Each row is a point. The points of each table are mixes of a few directions, plus a little noise. Count the directions of each table, and those that both share. Where both have some left over, give the other angles between the two spaces (their principal angles), to ten degrees, smallest first.
(in the rows, 128 means zero)

First (7 x 3):
[[128 131 129]
 [129 163 146]
 [127  48  86]
 [128  76 101]
 [128 159 144]
 [128 103 115]
 [130 218 175]]
Second:
[[195 103 154]
 [138 124 131]
 [ 54 156  99]
 [147 112 171]
 [105 145  85]]
Directions: first 1, second 2, shared 0; angles 70

First:
[[134 164 130 151 128 154]
 [136 165 129 154 129 155]
 [135 164 130 153 129 154]
 [132 151 128 143 132 144]
 [138 179 132 161 129 166]
 [113  61 125  83 126  77]
 [103  13 120  51 125  45]]
Second:
[[108 123 159  77 174 149]
 [169 145 185  25 195 126]
 [123 149 158 138 120 160]
 [136 127  95 181  83 108]
 [123 133 145 143 105 139]
 [118 139  73 178 128 132]
 [113  80  79 155  94  81]]
Directions: first 1, second 4, shared 1

First:
[[101 120 125 156  83 106 155 118 177]
 [117 127 135 129 103 128 153 130 169]
 [ 82  78  55 118 141 105 120 188 118]
 [117 113 115 129 129 130 122 129 109]
 [164 155 188  93 134 183 146 120 143]
 [101  89 116 112 128 177 108 111  35]
 [215 210 162 160 178  67  87  96 144]]
Second:
[[142 135  96 148 134  58 126 173 193]
 [124  94 138 110 115 210 151 103 100]
 [ 96 187 151 149 150  71 102  79  97]
 [134 109 103 140 127 123 150 143 176]
 [139 161 162 101 127 109  73 148  58]
 [149 135 124 119 125  96 104 173 131]
 [111  75 121 128 117 229 190  77 139]]
Directions: first 4, second 3, shared 1; angles 40, 50

First (9 x 12):
[[ 31 198 134 135 155  84 123 183 140 154 152 244]
 [145 118 126 125 126 135 126 120 123 124 125 111]
 [ 56 169 111 194 182 134 178 102 237 173 150 213]
 [173 103 135  94  96 129 104 136  71 102 114  72]
 [179  87 118 143 127 161 152  77 154 123 120  73]
 [142 110 120 149 136 146 150  95 160 133 124 107]
 [177 100 136  91  94 129 101 137  67 100 116  70]
 [152 119 137  95 103 119 100 151  76 108 119  99]
 [ 98 152 131 123 133 113 124 150 127 134 136 161]]
Second, 10 rows:
[[ 93 153 128 135 140 116 131 142 141 140 137 169]
 [201  62 109 167 135 186 168  39 187 127 114  44]
 [119 143 138 100 113 107 102 165  83 118 128 138]
 [211  81 142  66  72 130  82 142  26  81 104  30]
 [ 78 167 134 122 136 101 118 166 121 138 139 186]
 [102 141 121 155 150 131 149 115 172 146 136 159]
 [122 114 105 197 171 166 187  57 238 159 134 136]
 [130 130 132 114 119 121 116 142 105 121 127 125]
 [104 155 141  94 113  96  96 180  75 119 131 155]
 [120 133 128 130 131 125 129 131 132 131 130 137]]
Directions: first 2, second 2, shared 2

First:
[[145  98 130 146 192  67 152 154 124 200 161  95 130 108]
 [120  98 189 146  60 129 186  90 127 146 125 116 139 217]
 [ 84 111 134 135  96 128 121 122  99 140 147 108 129 122]
 [140 144 128 120 116 149 126 120 142  99 109 147 127 142]
 [210 160 133 116 160 142 154 123 188  93  82 172 127 171]
 [ 37 107  93 133 121 115  69 151  61 154 179  86 123  38]
 [ 82  91 142 146 110 101 136 129  91 176 165  88 132 121]
 [137 120 115 133 174  98 126 149 125 160 146 114 127  97]
 [120 170  90 103 118 176  75 130 132  60 103 162 120  91]
 [136 186 109  96  79 209  89 106 153  21  72 188 122 141]
 [196 123 145 136 183  94 174 135 166 159 119 132 132 160]]
Second, 11 rows:
[[162 130 192 108 155 127 172 115 116 170 137 124 151 171]
 [ 67 104 186 136 138 118 148 141 129 183 178 108  88 109]
 [130 118 137 103 124 121 120 135  68 157 150 103 172 129]
 [157 149  46 132 115 138  93  78  64  87  80 125 197 129]
 [180 193  47 130 157 169  98  59 108  53  48 168 164 122]
 [136 122  71 161  87 119 107 166 227  54  96 159  72 123]
 [ 72  97 194 130 131 111 151 152 123 191 186 101  95 116]
 [110 127 174 129 147 131 148 141 170 145 147 138  83 124]
 [108 108 161 127 124 114 144 144 127 160 157 113 117 131]
 [147 143 125 101 132 140 102 189 193  89 128 160  90 105]
 [145 118  75 152  98 115 122  86  82 118  99 109 178 150]]
Directions: first 3, second 5, shared 2; angles 70

First (8 x 20):
[[150  94 163 146 116 107 123 120 143 173 189 111 110 163 126  89 163 145
  120 169]
 [ 90 147 103 102 104 125 113 120 123 161 102 183 147 107 154 172 107  96
  107 127]
 [111 100  90 128 129 216 152 110 164 184 144 154 118 157 189 110 166 105
  122 129]
 [114 149 130 113 139  96 123 135 102  85  93 132 138 105 105 152  91 128
  140 116]
 [167 209 128 181 163 123 143 128 156  58 112  59 125  88  99 141  70 153
  158  58]
 [143 106 111 117  99 158 116 145 118 145 124 149 139 127 141 127 170 122
   96 130]
 [119 106 115 115 124 157 132 130 126 142 126 146 129 138 145 122 150 118
  122 134]
 [128 114 184 123 152  43 122 137  91  75 135  94 116 138  65 111 105 159
  161 157]]
Second:
[[146 131 142 172 177 136 158 112 164 110 163  68  97 154 120  85 125 139
  171 119]
 [140 113 150 120  99 125 115 131 123 145 144 133 131 133 124 126 138 160
  107 143]
 [190 143 137 154  81 132 104 145 141 148 154 109 138 111 122 128 156 159
   81 116]
 [129 131 117 121  92 163 121 121 143 172 135 156 139 123 158 144 134 137
   95 125]
 [114 162  49  87 133 199 130 169  84  38   7 166 169  64 137 185 114  94
  118  49]
 [118  80 158  92 107 130 121 131 104 140 140 148 127 151 121 118 142 165
  116 165]
 [100 120 144 104 118  85 115 122 108 142 126 155 133 129 120 145 110 124
  125 157]
 [101 163 135 168 190  82 156  91 165 126 151  90  99 142 126 116  80  96
  189 128]
 [114 109 117 133 154 101 133 129 121 131 133 127 117 146 127 107 151  77
  149 149]]
Directions: first 5, second 6, shared 5

First:
[[222 130 212 175 115 102 165 161 166 106 137 115 151 143  46 113 164 135
   99 180 151 102 123 111 130  92 206  58 113 110 128 153]
 [ 71 136  71 102 140 142 102 112  99 143 136 132 113 119 173 147  97 111
  153  87 111 138 127 139 124 155  72 175 128 141 123 109]
 [170 162 154 149 132 112 124 162 120 124 179 116 132 149  80 152 112  89
  141 119 135  94 107 113 117 130 132 105  84 130 107 126]
 [204 136 195 165 118 106 155 157 151 111 142 119 147 145  61 121 154 126
  109 167 147 102 121 115 127 100 187  74 108 116 123 145]
 [ 29  75  60  81 128 164 120  64 127 144  42 151 113  90 229  96 138 186
  119 122 111 194 163 153 149 141  91 189 198 131 159 118]
 [ 18  76  48  75 132 165 115  63 121 147  48 152 109  90 236  99 132 182
  126 115 107 195 160 151 147 147  81 199 198 135 160 114]
 [161 185 135 145 138 110 105 171  93 128 215 112 126 153  84 175  87  57
  160  89 130  78  99 117 105 144 103 117  64 142  92 119]
 [149 125 147 137 124 122 135 132 136 122 125 127 133 130 112 122 136 132
  119 141 133 122 130 125 130 122 146 111 126 123 130 134]]
Second (9 x 32):
[[143 128 192 183 121  92  87 170  67 152 132  73  81 126  56 120  54  97
  118 118 120 135 188 193 176 134 157  76  68 131 136 129]
 [ 99 125  91  99 142 139 115 110 127 131 131 139 131 123 167 131 134 131
  140 116 119 131 121 117 114 137 102 162 146 135 127 127]
 [207 139 132  88 178 111 104 139 157  98 208 136 179 137 106 136 200 101
  143 159 136  53  88  54  47 104 160 131 155 130 113 152]
 [117 149 125 131 145 117  82 150  79 142 172 106 107 130 113 150  81  85
  150  94 115 113 140 146 130 149 102 131  91 142 116 120]
 [175 121 181 148 145  98  94 153 105 130 152  96 121 126  72 114 120 109
  121 149 127 105 159 140 128 115 172  93 112 126 131 142]
 [141 217 121 168  93 135 178 170 129 125 189 140 132 175  98 202  78  71
  161  65 146 102  53 111 127 156  69 115  37 139  71  97]
 [ 79 114 133 170  62 153 205 106 155 136  27 147 110 129 151 114 115 188
   95 130 139 202 134 168 196 130 121 111 126 114 144 113]
 [114  84  97  79 144 150 143  80 177 112  83 160 159 107 189  95 205 182
  112 168 128 141 121  95 103 110 143 159 211 118 154 143]
 [ 75  74  85  87 129 157 141  72 159 129  55 156 136  99 206  92 173 192
  108 153 121 174 145 126 130 120 125 169 206 122 162 132]]
Directions: first 2, second 4, shared 2

First (9 x 32):
[[110 116 116 105 102 166  98  88 133 139 130  92 211  69 182 112 178 151
  214 152  32  48 100 120  41 235 142  45 122 124 154 165]
 [124 106 129 122 129  84 120 154 148 157 119 125 119 132 118 136  89 111
  101 100 159 162 144 151 181  87 126 136 135 131  77  77]
 [111 143 105 112  70 154 122 109 136 116 134 113 124 127 141  94 146 129
  154 146 110 133 120 122  77 160 126 160 134 110 165 126]
 [110 131 153 113 132 122 119 137 132 137 128 102 115 101 138 123 102 105
  128 149 138 110 130 130 123 122 141 151 128 133 118 107]
 [181 161 146 184 213 151 182 128  75  72 136 197  85 186  78 166 152 151
   77 127 167 136 130 100 163  81 115 136 116 142 167 207]
 [123 120 124 124 117 102 125 145 142 142 124 127 110 139 118 126 102 115
  105 112 156 162 139 141 159  96 124 153 134 126 102  90]
 [135 181 173 144 169 173 163 124  84  72 143 138  61 137 111 127 129 115
  104 188 165 100 124  93 100 106 138 204 120 135 190 177]
 [122  83  79 113  79  90  98 129 169 175 115 122 186 127 141 124 132 142
  149  72  95 163 131 160 150 147 115  67 137 117  79  83]
 [135 112 126 133 143 108 126 136 134 143 123 136 141 131 124 142 121 131
  119 106 131 137 133 138 157 116 125 101 127 132 101 119]]
Second, 9 rows:
[[135 154 118 135 114 153 144 117 114  97 137 142 101 153 117 118 147 136
  124 141 136 139 124 112 106 129 121 166 129 120 172 152]
 [145 198 102 151  90 203 174  95  91  42 149 167  56 196  99  93 180 146
  117 166 151 160 118  86  63 132 108 228 131 104 245 194]
 [135 160 116 138 112 161 148 114 110  89 137 145  94 157 115 113 150 136
  122 147 138 142 124 109  99 129 119 173 128 118 181 159]
 [109  55 155 102 168  49  79 162 168 218 107  86 204  59 157 164  73 108
  141  89 105  94 139 171 195 127 148  21 125 153   7  60]
 [131 136 125 131 124 137 133 125 123 117 131 132 118 136 124 124 134 130
  126 133 131 133 127 124 121 129 126 141 129 126 143 136]
 [115  75 148 110 155  71  94 152 155 192 113  98 182  79 150 154  90 114
  136  99 112 105 135 160 177 126 143  52 125 145  41  78]
 [120  94 141 117 145  94 105 143 146 168 117 110 162  97 141 143 105 119
  134 110 119 113 133 148 158 128 137  82 126 138  73  95]
 [128 129 128 128 127 129 128 128 128 127 129 129 127 130 129 129 128 128
  128 127 128 128 128 128 127 127 128 129 129 127 130 128]
 [132 150 122 137 115 152 143 118 116 100 136 140 106 149 118 119 143 135
  126 140 134 138 124 116 108 129 120 159 128 122 164 150]]
Directions: first 4, second 1, shared 1

First:
[[142  82 128 114 107 125 116 151 152 107  95 160 130 133 139 148 109 186
   55 146 125 143 104 143 111 152 124 152 138 138  83 183]
 [113 173 110 118 159 122 106 111 111 135 153  93 127 123 134 110 154  67
  231 118 141 114 142 129 144 109 145 100 119 121 195  78]
 [113 169 145 171 135 153 176 104  88 160 177  93 121 137 107 104 125  56
  166  88 131 123 176 111 151 112 114  85 123 115 150  62]
 [124 175 114 112 164  85 106 111 138 137 131  99 142  89 125 109 182 118
  226 146 116  99 111  98 129  77 155 152 101 117 195  88]
 [ 95 108 102 119 115 210  94 138  75 105 158 130  92 211 176 144  49  29
  139  75 194 176 185 224 161 225 115   8 179 149 127 132]
 [146  64 137 119  96 133 129 159 156 106  86 179 127 137 134 158  98 209
   12 149 123 150 101 144 105 163 116 161 141 141  53 207]
 [146 108 139 123 120  98 134 137 161 124  98 148 145 101 115 135 146 197
   80 159 104 117  95 100 105 108 129 184 115 126 104 158]
 [123 164 112 111 156 100 105 116 135 130 129 106 139 101 127 114 165 113
  203 141 121 106 115 112 129  94 148 144 110 121 182 100]
 [146 104 163 164 102 127 186 133 139 146 121 147 135 116  94 131 118 183
   37 132 101 127 125  92 116 114 104 170 118 122  67 146]]
Second, 11 rows:
[[127 103 127 133 121 173  87 140 139 163 146 137 102  75 137 148 131  89
  163 112 119  92  83 100 135 137 131 135 126 138  56  78]
 [ 48 140  63 159  79 164  97 138   7 110 110  44 115 121 104  80 126 133
  103 137 172 127 163 197  33  85 176 201  94  52 233 141]
 [127 155 172  93 192  96 177 123 191 127 122 139 131 193 132 129 149 127
   98 143 147 144 131  87 169 120  78  97 164 172 152 205]
 [162 131 148 138 167 109 138 117 153 161 138 119 159 121 145 109 126  83
   99 152 124 139 140 129 185 113  75 151 162 154 104 160]
 [170 135 157 104 121  91 166  98 201  84 127 157 132 155 109 141 133 172
  135 143 102 148 159 125 152 155 127  60 127 137 111  98]
 [ 93 146 129  93 149  92 170 184  80  97  91 205 132 218 150 182 121 224
  143  52 142 138  76  79  86 157 172  84 116 149 211 210]
 [206 117 124 166 144  85 112  99 148 163 162 153 170  85 158 112  74  99
  126 164  95 150 138 159 163 134  90 136 121 145  80 107]
 [153 100 115 143  33 151 138 139  57  77  85 105 169  91 100 133 159 168
  132  79  80 127 177 187 147 144 198 162 140  71 108  58]
 [ 97 141 151  91 134 143 147 120 180 100 121 119  88 162 100 136 163 141
  132 135 145 119 131  96 122 130 128  87 133 134 136 127]
 [117 118 128 126 139 158  94 126 161 158 153 134  90  99 133 139 123  94
  155 136 134 102  89  96 119 131 117 117 117 143  82  97]
 [110 125  94 163 131 148  82 124  89 168 151  94 119  87 140  98 101  80
  122 155 147 120 121 153  97 102 116 178 109 113 135 126]]
Directions: first 3, second 6, shared 0; angles 70, 70, 90

First (11 x 32):
[[115  60 169 102 124  78  52 140 156 116 114  82 135 132 162  66 133 130
  181 157 137 142 196 205 156 151 140  72  86 190 127 122]
 [113 117 138 120 169 153 138  99 129 122 135 144 141 122 140 181 115 144
  118 168 129 142  92 130 108 140 145 166 162 125 115 150]
 [153 190 116 187  87 150 142 142 124 121 110 149 130 100  96 158 139 106
  111 135  86 138 122  67 118  86 152 146 114  85 131 142]
 [ 98  17 161  66 141  62  40 148 150 137 124  64 126 152 171  36 126 149
  193 140 167 142 208 249 161 163 104  62  83 216 139 107]
 [ 84  79 141 135 134 123  93 133 122 173 146 135 130 164 132  57 123 161
   92 120 139 132 149 187  89 105  90 122 129 135 150 154]
 [108 115 120  98 185 156 164  95 117 136 151 148 131 140 139 177 110 152
  107 137 152 126  73 130 107 151 117 171 180 123 119 136]
 [151 178 142 166  86 124 138 127 134 108 126 143 131 127 122 101 143  97
  107 105 101  98 136  88 132 119 153 100 122 104 116 132]
 [161 158  97 120 113 126 149 147 124 114 111 114 116 104 110 166 133 109
  161 116 127 132 125  91 161 130 130 131 109 124 130  96]
 [150 174 143 138 105 121 160 110 131 104 143 145 127 144 134  96 140  99
  101  82 121  72 118  90 139 146 144  94 145 111 105 120]
 [125 162 109 151 144 171 169 113 113 138 136 164 132 121 109 185 120 137
   89 136 117 135  78  86  95 109 129 181 163  87 128 149]
 [152 158  71 124 120 144 162 156 108 139 113 123 110 104  92 186 127 124
  148 113 132 148 110  85 143 109 105 162 115 109 147 100]]
Second (10 x 32):
[[ 70  99 118 154 179 167 107 112 107 178 131 169 144 149 155 122  90 185
   50 206 130 157  99 188  59  90 106 176 210 106 131 182]
 [140 134 153 142  84 106 116 141 139 117 133 115 127 128 107  90 153 105
  145  83 111 118 164 112 138 125 136  97  71 132 140 126]
 [168 167  91 108 126 115 144 139 124  99  96 110 119 109 153 146 117 107
  152 148 139 113 125 114 180 147 137 104 158 131 101  82]
 [169 155 131 118  87  99 137 146 141  95 119 102 118 114 114 117 151  87
  174  85 122 106 154  91 180 147 143  88  81 139 123  91]
 [116 123 117 134 147 141 122 124 119 143 121 143 131 135 145 126 112 146
  102 164 133 138 117 150 110 116 122 142 169 119 124 139]
 [170 142 161 117  63  87 137 145 152  89 140  91 117 115  85 111 176  74
  198  31 113 103 173  68 175 151 148  81  18 148 138  95]
 [ 55  56 146 107 212 185 144  83 115 176 178 162 145 150 116 194 110 191
   88 145 147 169  64 158  43 127 100 229 158 121 148 190]
 [139 138 107 105 149 132 148 123 124 119 119 126 126 121 139 162 116 128
  138 142 141 129 106 122 146 147 128 136 155 130 115 109]
 [157 167  98 140 110 112 120 147 124 114  90 123 123 119 156 104 115 113
  125 162 125 114 143 133 164 122 136  89 163 124 106 100]
 [ 95 100 158 151 121 137 108 123 133 151 152 140 136 142 107 101 141 142
  108 110 116 139 139 139  86 107 122 142  98 124 148 167]]
Directions: first 5, second 3, shared 2; angles 80

First:
[[132 159 153 179 190 137 155 134 117 166 155  99 105 160 141 125  44 145
  132 163 176 204 225  84 175 177 141 109  86 122 141  67]
 [140 127 129 128 115 101 107 117 146 149 110 141 123  86 128 111 163 126
  118 128 169 103 104  80 157 168 130 150 161 120 144 156]
 [164 121 112 128 131 135 123 124 150 116  82 147 123 106 134 121 125 130
  148 107 113  97  68 149 116 124 120 130 132 131  97 138]
 [162 111 112 107 101 136 118 119 153  88  82 168 138 113 139 139 143 115
  150 101  71  62  28 195  91  76 113 127 136 139  72 153]
 [115 113 154 112  93  95 112 136 108 120 149 147 155 140 123 143 156 116
   89 138 122 122 127 128 140 112 135 121 136 126 147 136]
 [174  69 154  81  68  63  69 165 116  96  61 178 175 103  98 121 209 106
   57  71  98  84   7 146 131 122 107 117 165 122 139 170]
 [109 123 184 134 102  98 134 131  94 108 190 165 165 188 149 182  98 108
   95 173 104 145 164 164 152  75 151  96  96 130 113  89]
 [116 153  76 151 225 213 174 159 115 151 112  12  77 146  91  83  67 179
  169  88 134 237 229 106  84 185 104 115  87 135 161  84]
 [ 48 168  83 119 121 162 147  86 146 153 191  89  98 107 130 120 162 133
  174 166 154 103 189  93 101 122 140 173 152 132 144 162]
 [121 143 124 140 132 138 138 110 138 133 145 133 119 128 143 135 114 127
  149 148 135 118 141 128 130 119 137 133 123 132 114 125]]
Second, 9 rows:
[[160 103 167 127 111 163 137 144 118 100 128  94  69 142 159 108 137  56
  106 122 196 115  92 107  57 151 153 138 141  90 152  56]
 [142 112 176 121 139 102 165 176 112 134 154 176 152 129 127 108 117  82
   75  76 139 131 172 129  97 175 155 172 148 138  87 114]
 [152 102 127  85  92 157 145 129 130 108 146 111  81 146 127  94 143 127
  155 111 104  96  63 114  44 110 116 130 154 139 132 110]
 [117 119 106 119  91 149 176 133 143 121 124 116 117  79 128  81 144 115
  107  52  59 117 182 132  47 107 157 154  87 166  86 142]
 [ 99 166 140 108 204 112 113 137 136 139 158 172 160 186 125 178 131 115
  142 187 199 123 126 177 199 144 104 184 195 101 115 192]
 [133 130 129 170 122  53 108 127 115 176 105 162 201  89 102 131  96 206
   90 114  61 186 196  90 236 143 124  67  67 168 130 141]
 [132 125 122 110  89 140 147 125 154 127 109  86  81 110 134  83 153 129
   97 104 104 134 146  98 103 102 138 137  86 134 142 154]
 [ 93 162  80 145 154 140  85  85 135 132 115 115 146 134 122 183 127 171
  188 191 134 126 104 160 192  94  98 103 129 115 149 156]
 [120 139 104 167 154 138  74  94 106 120 117 118 150 136 128 188 104 155
  193 194 158 129  75 144 179 125 107  70 141 103 163  83]]
Directions: first 5, second 6, shared 1; angles 60, 60, 70, 80

First:
[[118 162 114  96  80 113  98 119 172  94 127 121 110 145 137 100 141 115
  122 124  85 113 104 103 155 124 110 121 105 144 111  84]
 [118 190 103  64  40 102  74 113 208  66 128 110  93 169 134  72 146 100
  131 114  47 103  88  84 173 124  99 103  88 157  97  46]
 [114  82 142 183 193 154 164 136  80 171 124 158 152  82 149 179 132 162
   88 150 188 144 152 156 102 126 137 168 152 101 150 198]
 [112 161 113 101  86 115  99 118 176  98 120 127 109 137 149 106 147 119
  109 128  91 113 105 104 155 122 106 130 105 142 115  90]
 [135 139 126 113 110 121 121 127 140 117 130 119 121 141 116 114 127 117
  143 121 113 125 123 121 133 129 128 116 123 134 122 110]
 [154 144 127  93 101 110 119 129 135 112 136 100 119 163  87  94 108 100
  188 103  98 124 125 121 132 136 138  84 129 144 119  87]
 [125  74 148 193 207 156 171 139  66 180 126 154 159  86 140 182 122 163
   99 149 202 150 161 164  94 129 146 162 158  99 155 206]
 [ 93 143 118 131 112 133 112 122 156 114 118 148 122 111 175 137 154 144
   67 144 120 121 111 115 147 118 105 156 111 128 125 129]
 [170  85 151 151 181 134 167 142  62 168 141 112 150 134  71 143  90 121
  195 114 170 147 165 162  85 140 168 104 169 118 142 161]
 [136  99 140 157 170 138 152 134  88 157 130 133 144 115 119 152 117 138
  134 133 164 141 152 150 104 131 145 133 148 114 141 165]]
Second, 10 rows:
[[116 105 122 146  87 127 115 103  97 117  89 119 148 165 191 126 120 134
  121 130 176 115 101 125 133 101 135 101 123 132 161 131]
 [193 118 151 120 137  82 157 143 119 133 160  97 102 150  51 107  91 140
  213  92  68 130 111 116 101 163 138  83 138 139 133 123]
 [124  73 115 116 116 142 136 129  82 120 136 137 144 117 176  94 148 141
  123 178 116 128 108 119 140 134  91 138  98 135 158 134]
 [117 120 136 167 105 108 124 108 129 120  92 130 127 146 177 147 122 164
   94 114 147 115  87 116 127 111 129 116 124 125 155 147]
 [112 129 146 157 144 146  85 158 148 133 128 121 143  88  90 128 136  74
  121 128 101 162 178 170 142 121 142 102 161 141  79  85]
 [168 108 139 102 143 122 146 114 109 119 120 111 123 191  60  89  97 120
  191  91 121 118  91 108 113 142 115  87  97 116 160 154]
 [106 158 140 164 139 119 118 121 173 129 105 143 115 116 135 168 133 151
   71 103 134 125 117 126 129 117 132 143 135 115 118 146]
 [118 230  98  48 196 156 173 127 203 147 177 173  87 101  68 165 151 141
   95 121 142 110 165 103 117 154 117 249 109  86  90 172]
 [111 158 140 154 142 132 100 151 167 138 133 128 128  86 103 154 135  99
  108 120 113 150 176 159 133 122 152 128 167 135  78  95]
 [115  81  94 106  70 147 124 126  54 125 139 120 165 120 231 103 147 117
  144 202 162 128 146 139 144 114 128 132 130 156 149  92]]
Directions: first 2, second 6, shared 1; angles 90
